Rows are points. Two turns around zero, p and q, are shown by what they do to some points. Where does a point land after both, in the order given? Backwards means that the second turn is done in reverse. Each puzzle has new turns, and all numbers are rounded.

Turn p:
[-0.17  0.50] => [-0.47  0.24]
[-0.40  0.26] => [-0.47 -0.09]
[ 0.29 -0.33] => [ 0.44 -0.03]
[-0.09  0.00] => [-0.06 -0.06]
[ 0.37 -0.42] => [ 0.56 -0.04]
Turn q:
[-0.52 -0.39] => [0.02 0.65]
[ 0.01 -0.03] => [-0.03  0.01]
[ 0.42 -0.03] => [-0.28 -0.31]
[0.09 0.46] => [ 0.31 -0.36]
Where do these land?
p, then q backwards: [ 0.37 -0.49] => [-0.30  0.53]
q, then p backwards: [-0.11  0.37] => [ 0.16 -0.35]
q, then p backwards: [-0.26  0.13] => [ 0.27 -0.09]

Turn p:
[-0.24 -0.21] => [-0.26 -0.18]
[ 0.38 -0.28] => [ 0.34 -0.32]
[ 0.54 -0.02] => [ 0.53 -0.09]
[-0.31  0.12] => [-0.29  0.16]
[-0.37  0.39] => [-0.32  0.43]
Turn q:
[ 0.00 -0.30] => [-0.28 -0.12]
[-0.34  0.37] => [0.21 0.46]
[ 0.47 -0.25] => [-0.05 -0.53]
[-0.22 -0.31] => [-0.37  0.08]
[0.10 0.49] => [0.49 0.10]
Where do these land?
q, then p: [ 0.00 -0.20] => [-0.19 -0.05]
p, then q: [0.42 0.42] => [ 0.52 -0.29]
p, then q: [-0.41 -0.22] => [-0.32  0.34]

Turn p:
[ 0.41  0.14 -0.11] => [-0.27 -0.09 -0.35]
[-0.28 -0.01  0.30] => [0.38 0.10 0.11]
[-0.38 -0.04  0.53] => [0.64 0.09 0.12]
[ 0.41 -0.05 -0.59] => [-0.70 -0.17 -0.07]
[-0.44  0.20  0.19] => [0.33 0.38 0.15]
[ 0.29 -0.23 -0.33] => [-0.40 -0.30  0.03]
Turn q:
[ 0.15  0.49 -0.12] => [-0.44 -0.23 -0.16]
[-0.50  0.29  0.24] => [ 0.15 -0.58  0.18]
[ 0.26 -0.62  0.13] => [0.24 0.61 0.21]
[ 0.09 -0.16 -0.25] => [ 0.05  0.21 -0.23]
Where do these land?
p, then q backwards: [ 0.49  0.20 -0.42] => [ 0.38  0.47 -0.30]
p, then q: [-0.50 -0.04 -0.31] => [-0.15 -0.33  0.46]
p, then q: [0.06 0.45 0.15] => [-0.26 -0.12 -0.38]
p, then q backwards: [ 0.41 -0.36  0.40] => [-0.59  0.28 -0.18]
q, then p: [ 0.02 -0.16 -0.07] => [-0.09  0.07 -0.13]
q, then p: [-0.49 -0.09  0.25] => [ 0.08 -0.51 -0.21]
